Every row gives one point. The window is the flat piece filled in between its corners: a triangle in 3 columns, a solid with four corners in 4, and so on. A path goes straight from each point to the next, and from the last back to the first. List the points from which the path goes on through the window.
In the rows, 128 means zero.

Window, 4 rows:
[[ 77 118  54 141]
 [ 30 135 137 182]
 [157 124 120 120]
 [164 164 116 137]]
Path:
(1): [129 208 114 102]
(2): [191 126 145 169]
(3): [132  91 109 152]
(4): [104 163 108 102]
(5): [ 29 143 100 118]
(6): [ 76 126 149 205]
(7): [ 70 118 124 176]
(8): [ 37 178 139 158]
(9): [104 172 144 146]
(10): [112 126 144 182]
(11): [ 92 134 111 218]
(12): [ 61 138 119 138]
Through the window after points: 5, 7, 11

Window, 4 rows:
[[175 101 177 122]
 [167 148  95 122]
 [ 63  67  90  64]
 [ 92 156  64 185]]
Path:
(1): [ 89 176 109 113]
(2): [ 72  76  13 158]
(3): [117  81  69 156]
(4): [ 93 129 103 109]
(5): [ 99 133 149  79]
(6): [169  78 100 150]
(7): [140  88 120 119]
(8): [123 130 162  71]
(9): [ 78 141  97  73]
(10): [106  20 119  92]
(11): [181  84 136 115]
(12): [138 106 164  81]
(13): [136 123 166  74]
(14): [169  86 130 114]
(15): [152  59  86 123]
(16): [ 98 116 129  82]
Through the window after points: 3, 5, 7, 9, 15

Window, 6 rows:
[[114  63 176  72 126 101]
 [ 86 121  81 140 196 115]
 [ 90 103 107 139  92 131]
 [145  83 198 164  54 149]
 [132  28 167 118 100  86]
 [128 108  72 116 164 146]]
Path:
(1): [ 84  19 166 111  78 167]
(2): [175 108 188 117  86  85]
(3): [137  73 161 120  94  83]
(4): [110  31 176 108 122 144]
(5): [ 81  48 163 137  97 153]
(6): [162 114 162 156  69 121]
(7): [119 114 145 148 116  97]
(8): [116  64 141 141 126 173]
Through the window after points: 3, 5, 7

Window (8 x 8):
[[227  93 131 215 170 142  93 190]
 [ 75 109 139  53 164 158  59 102]
 [ 42 146 116 114 134 130 133 150]
 [129 137 141 133 105  93  92 100]
 [ 75 122  40  92 160 145 152 121]
 [142  98 193  70 113 105 149 114]
 [249 125 145 158  99 186 137 176]
 [131  65  98 106 132 138  39 180]]
Path:
(1): [142 144 150  72 158 132 119 116]
(2): [102 138 120  57 159 142 100 137]
(3): [ 91  83 102 125 142 162  97 100]
(4): [148  80 162 191  63 182 140 141]
(5): [169 147 120 111 139 137 114 156]
(6): [169 121 114 123 125 143  77 190]
(7): [161  44 124 129 119 171 113 119]
(8): [137  56 103 137 143 199  97  91]
(9): [126 167 123 117 150 117  65 208]
(10): [161 150 103 101 177 135 116 144]
(11): [134  59 126 155 102 145 103 129]
(12): [136  86 129 129 111 141 100 127]
(13): [152 137 127  66 170 123  72 122]
(14): [210 165 169 108 186 137  86 172]
(15): [161  81 124 138 119 139 102 125]
(16): [108 109 119 124 131 161 112 131]
Through the window after points: 2, 4, 6

Window:
[[134 106  72  73 117 105 153 122]
 [ 99  65 106 181 131 108 117 105]
 [ 84  98 125  77 106  79  99 141]
 [249 129  50 121  97 157  73 132]
 [ 97 124 146 132 161 147 118 138]
 [129 104 186 127 134 108 152 178]
 [226 114 172 150  86 222 109 103]
 [116  76 230  71 198  96 136 151]]
Path:
(1): [101  66 117 135 131 118 116 140]
(2): [146  79 129 104 118 160  90 183]
(3): [140  99 164 120 143  59 159  77]
(4): [156 146 177 116 117 106  99 124]
(5): [128  49 158 134 155 188 127 151]
(6): [143  75 133  87 147 158  94 169]
(7): [173 105 148 127 122  83 143 103]
(8): [191 142 130 183 129 105 112  59]
Through the window after points: 8

Window (9 x 9):
[[184 206 153  41 131 161  45  63 142]
 [192  98 123 116 145 127 125 133  51]
 [ 80 102  58 115 154 125 143  87 157]
 [124 218  72  45  91 216 103 105 186]
 [130 106 117 157 185 123 101 174  96]
 [136 143 156  15 119 213  97 122 178]
 [ 79 125  88 140 216 144 194 109 106]
 [100 122 173 113 109 151 116 135  82]
 [126 106  89 199 168 154 171 101 151]]
Path:
(1): [142 112 134 120 155 119 123 165 116]
(2): [119 161 101 101 172 117 187 138 157]
(3): [123 132 100  98 138 206 109  68  88]
(4): [ 99 127  98 100 194 180 108  93 119]
(5): [158 135 121 124 149 115 169 124  93]
(6): [108 173 138  79 109 120 141 121 167]
(7): [132 131  93  95 190 232  64  78 134]
(8): [111 103 111 127 155 191 108  70  63]
(9): [146 123  81  96 143  86 149 143 166]
(10): [160 204 167  72 121 116 109 158 189]
(11): [120 159  89  75 122 200  95  74 124]
(12): [ 94 137  69 170 204 213  79  96 116]
Through the window after points: 4, 8, 10, 12

Window (11 x 11):
[[ 98  85 136 143  12 163 119 145 152 173 153]
 [135  68 113  77  47 171  99 143 226 124 140]
 [116 190 174 133 187  87 219 130  84  86 125]
 [ 90  61 108 105  78 136  95 188 161 116 208]
 [151  81 103 170 141 172 141 187 137 150 155]
 [ 90 165 168 149 207 192  74 138  40 118  94]
 [154  66 119 151 117  80 140 115  72 127 121]
 [183  98 153  88  78 119  93 234 179 159 187]
 [ 92  86 205 188 148  89 162 135 110  89  83]
 [ 90 181 115 142 164  40 168 163 142 129  87]
 [ 49 136 156  74 235 188 133 145  77 207 101]]
Path:
(1): [ 58 102 129  78  91 132 165 249 102 115 125]
(2): [ 51 118 130 119 154 190 155 184  17  85  91]
(3): [126 156 177 158 184 140  76 122 114 141 121]
(4): [133 115 175 151 147  86  97  89 129 147 183]
(5): [125  95  87 108 110 165 155 220 123 134 116]
(6): [ 94 119 139 135 114 142 126 187  83 104  94]
(7): [109 119 159 148 144 160 101 118 108 151 138]
(8): [142 160 149 145 169 111 102 103 148 129 158]
(9): [ 95  40 132 112 103 139 174 218 105 110  95]
(10): [130  78 133 104  99 167 130 204  96 120 115]
(11): [133  92 157 135 107 144 103 161 157 158 181]
(12): [137 113 140 175 147  95 109 105 141 116 192]
(13): [131  87 122 128 118  97 148 149  80 135  95]
(14): [134 110 124 100  51 124 156 215 115 137 112]
(15): [167  88 173 104 167 141  44 158 220 161 222]
(16): [120 125 152 134 137 126 109 135 135 146 130]
Through the window after points: 2, 6, 12, 14

Window, 11 rows:
[[155  89 169 182 164 133 134 150 120 120 122]
 [162 129 142 137 127 129  39 164 104 130 128]
 [ 50 106  71 124  75 172 186 162 104  63 173]
 [ 60 108 133 123  16 150 160  53 191  82  76]
 [195  83  92 127 163 113 147 146  70 131 123]
 [153 101 132 173 122  99  41 124 156 173 190]
 [ 37  56  96  92 131 126 161 139  37  67 151]
 [141 178 236 121  64 151 204  33 168 158 128]
 [136 119 109 142 199 162 111 118  96 149 135]
 [127 110  99 100 199  68 119 173 124  99 104]
 [176  69 147  95 186 139  90 169 135 165 138]]
Path:
(1): [ 68 132 137 157 103 131 171 139 159 156  90]
(2): [ 27 129 133 153 133 122 142 169  88 175  97]
(3): [145  80 116 105 122 139 107 117 101  69 153]
(4): [147  84 132 113 145 102 122 139 144  17 193]
(5): [113  97  98 151 146 143 101 156  97 171 120]
(6): [ 68 121 112 122 192 130 159 165  99 230 124]
(7): [203 109 152 147  84 128  94 104 170  59 134]
(8): [150 109 146  92  88 163 142  75 107  72 180]
Through the window after points: 2, 8

Window:
[[ 72 123 184 162  69 102 160  76 174  58 118 168]
 [181 116 239 155 170  83 145  70 111 105 126 137]
 [174 190 148  71 103 139 197  89 141  50 185 134]
 [184 117 152  97 163 123 127 176 161  76  91 123]
 [ 93 145 151 135 130 157 156  90  33 122 109 123]
 [ 73 151 109  63 166 125 113 108 193 104  83 194]
 [160 146 216 100  64 178 140 116 101 125 154 157]
 [ 71  93 107 122 167  89 114 145 134 183 117 142]
 [125 180 136 143 185 101  84 172 188 160 132  72]
 [162 137  83 157 163 119  91 123  72 163  93 134]
 [154 199  98 101  78 140 223  63  91 132  86  87]
 [139 104 105  25 169 154  44 111 129 128 130 111]]
Path:
(1): [129 100 129 140 165 171 120 140 198 160 127 155]
(2): [113 134 114 119 176 163 137 117 140 139 148 111]
(3): [125 186 182 133 118  70  94 142 116 123  81 113]
(4): [120 159 163 111  84  59 115 106 134  94 144 123]
(5): [126 111 133  75 190 249 178 106 138 112  92 152]
(6): [174 146 187  88 163 213 239 123 159 146 118 147]
(7): [121 160 123 119  84  98 116  94  94 124 116 113]
(8): [102 152 152 134  92  78 101 127 112 107 121 129]
(9): [125 137 155 129 165 144 150 110 203 109 119 126]
(10): [131  84 126 119 146 171 181  96 117 115 131 128]
(11): [147 212 167  82 101  83 125  95  96  93 121 144]
(12): [171 149 139 115 155  70 116 125  54  98 119 161]
(13): [134 132 168 134 143 151 149  91 164 136 110 102]
(14): [108 125 129 153 157 141 133 115 154 151 127 118]
(15): [111 145 135  54 105  64 140 126 104 110 110 159]
(16): [121 171 127  72 158  80  82 126 106 118 118  84]
Through the window after points: 2, 6, 8, 12, 14, 16

Window, 12 rows:
[[100 134 108  72 119  91 104 127 117 126  97 178]
 [119  89 177 150 146 128 131 128  74 143 122 115]
 [168 134  94  78 183 120 161 134 141 127 119 105]
 [133 119 117 136 115 129 148 125 174  78 151 165]
 [112  88 154 102 190 104  81 103 222 141 155 171]
 [165 158 161 117 103 106 122  76 138 179 105 106]
 [102 129 117  66 185 114 174 135 153 105  99  47]
 [116 162 152 144 190 145 100 174 164  99  83  99]
 [136 152 141  62 140 105  80  95 134 124 144 103]
 [ 69 249 146 160 125 199  83 110 110 137 108 145]
 [ 83 134 112 137 111 187  69 167 172 128 122 176]
 [183 124 112 113 129  89  69  12 105 177  65  90]]
Path:
(1): [ 67 145 118 154 131 129  67 158 159 135 140 153]
(2): [ 58 193  82 151 183 131  63 195 156 154 136 122]
(3): [157  93 160  95 127 148 136  99 162 100 103 144]
(4): [125 137 187 105 135 179 131 109 145 100 108 159]
(5): [121 152 108 132 157 114 106 118 149 152 127  90]
(6): [126 142 113 116 139  90  92 105 115 137 121 113]
(7): [129 110 153  58 120 153 126  95 147 137  40 189]
(8): [123 113 142  72 144 162 115  81 167  91 134 143]
(9): [120 166 111 137 146  67  85 152 104 159  97 115]
(10): [128 133 115 132 155 101  86 100 142 161 107 105]
(11): [146 122 195  56 143 160 144  98  97 108  92 140]
(12): [128 133 127 106 119 194 103 134 154 126 100 156]
Through the window after points: 2, 6, 12

Window, 14 rows:
[[148 192  86 123  55 137 142 141  99 115 102 118 179 199]
 [ 59 120  41 159 154 175 177 214 137 169  92 105 146 157]
 [115 154 101 158 149 170 144  77 150  58 124 111 170 102]
 [140 125  76 101 180 151 104 123 126 149 135 249 100 180]
 [100  93 119  86  82 125  88 117 164 125 103 173 165 172]
 [122  66 180 180  90 110 166 156 179 138 209 123 125 108]
 [116  92 127  64 136 141 118 174 164  92 200 220 141  43]
 [135 104 113 132 153  84 133 186 106 117 129 100  96 150]
 [105 209 100 186 196 121  97 128 202  87 119  69 152 141]
 [107 195 115 136 150 105 124 152  57 107  61 165 160 115]
 [113 159 110 130 107 157 144 127  52 210 175  97  89 103]
 [167 115 111 148 109 125 102 148 174 133  98 128  96  84]
 [170 190  47  66 105  56 137 115 169 139  78 119 216 132]
 [100 231 188 114 127 135 146  59 115 103 116 126  61 111]]
Path:
(1): [122 157 168  96 153 137 147 129 110 138 112 125 116 133]
(2): [118 166 101 155 109 108 122 117 135 104 138 126  84 113]
(3): [ 72 129  38 136  38  96 174 137 119  81 128 154 112 128]
(4): [150 147 134 128 152 145 107 132 159 145 134 118 127 125]
(5): [107 175 202  90 160 188 114 155  98 172 119 144 191 123]
(6): [121 113  44 175 112 101 148 127 129  93 150 129  58 124]
(7): [ 68 138   7 169 117 111 144 113 138 111 132 154 106  94]
(8): [159 131 190 104 123 156 144 199 126 158 130  99 167 173]
Through the window after points: 1, 7

Window, 14 rows:
[[ 54 106 135 175 175 161  78  88  91 198 124  86  50 114]
 [160 149 155  91 118 168 200  59 146 119  90 120 198  90]
 [146 100 151  49 192  79 107 112 167 104 102  57 168 133]
 [165 175 129 130 158 165  38 182  79  84 119  77 103  71]
 [156 164 135 119 186 166 215  64 193 164 189  91 148  42]
 [173 178 138  83 175 110  77  91 201 161  96 116 123  85]
 [214 129 146 144 173 200 119 109  92  91  59 107  99  27]
 [125 110  83 159 144 158 188 132  89 100  69 200 175  92]
 [166 139  91 183 171 175  87  58 202  91  73 185 155 189]
 [148 111 132 155 174 130  77 143 129 225 235 163 109 173]
 [182 205 114 158 156  85 141 180 149 191  49  64 156 161]
 [195 106 101 184  98 135 116 108 172 124 184 134 152  91]
 [152 109 126  86 180 117 139 104 152 199 186  91 248  79]
 [132 194 167 191 206  81  89 119  43 167  79 123 101 109]]
Path:
(1): [136 139 174 132 194 130 108 123 149 142 141 110 140  92]
(2): [179 129  53 108 144 128  98 119 114 142 119  89 142 125]
(3): [138 162  66  79 161 108 148  87  78 151 153 136 101 137]
(4): [162 125 172 150 176 136  80 134 178 156 119 113 156 102]
(5): [140 136 162 162 159 160 121 119 167 150 104 118 187 101]
(6): [171 140  77  98 162 126 122 107 123 141 138 117  97 123]
(7): [171 138  92 106 138 137 140  99 116 125 115 133 136 122]
(8): [126 131 148 168 181 137 141 140 135 171 116 134 191  92]
Through the window after points: 3, 7
